Every row gives one point. Any point is a mix of the corners, with weights that add up to 1. It lies inside the corners' shape when no weight is negative. Say inside or outside, and name the corners with a negative weight.

Corners:
(1): [22 66 21]
(2): [ 81 -23 -77]
(3): [-5  2 -5]
(4): [-60  46 -15]
Points:
[ 14  32 -27] => outside (3)
[23 46  1] => inside
[  6   2 -15] => inside
[ 53   6 -29] => outside (4)
[ 27  20 -42] => outside (3)
[ 38  -7 -41] => inside
[13 43  8] => inside
[-1 21 -5] => inside
[-10  49  21] => outside (2)

Corners:
(1): [-21  31  -1  69 -29 -12  13 -14  10   5  -3]
(2): [ -7 -20 -25  20   9  -1   4 -15 -25  24  -8]
(3): [-25 -31  -6 -19  36  17  25  -6   0   1  -4]
(4): [ -5   4 -29  17  25  26  26 -20  -6 -10   1]
(5): [ 10  -4 -19 -20  34  23   1 -17  45   3  -1]
(6): [ 13  -5  13 -13 -18  -8  -6 -16  35 -15  30]
(7): [ 31  41   5  58  14 -56   8  24   8  50  14]
(8): [  8 -26  30  14 -17   8   0 -26   7   1  13]
(9): [-18 -35   4  -9  42  29   4   2   9 -30  -7]
(10): [-18  91  -9  95  -6 -29   6  32 -51  71   4]
(11): [ -3   0  12   6 -18  -7  13 -23 -19   0 -16]
(12): [-12  -8 -10  -3  41   8   4 -31  13   0   4]
Points:
[ -8   2 -11  14  24   5  10  -3   6   5   3] => outside (8, 11)
[-11  11   1  18  11   0   3  -5 -10  21   3] => outside (1, 4, 7)
[ -3  14   3  39  -2 -14  12   2  -8  18   3] => outside (5, 12)
[  6  24  -3  38   9 -19   9   4   1  26   6] => inside
[-10  20  -8  34   5  -5  10  -4  -2  13  -2] => outside (8)
[-6  2  2 14  8  1  5 -4  1  1  3] => inside
[-11 -22   4  13  13   7  15 -14  -5  -3  -5] => outside (5, 6, 10)
[  0  -1  -2   2   9  10   1 -14   5   2   4] => outside (1, 3, 7)
[-6  3 -3 15 18  4  9  4 -5 10  0] => outside (1, 12)
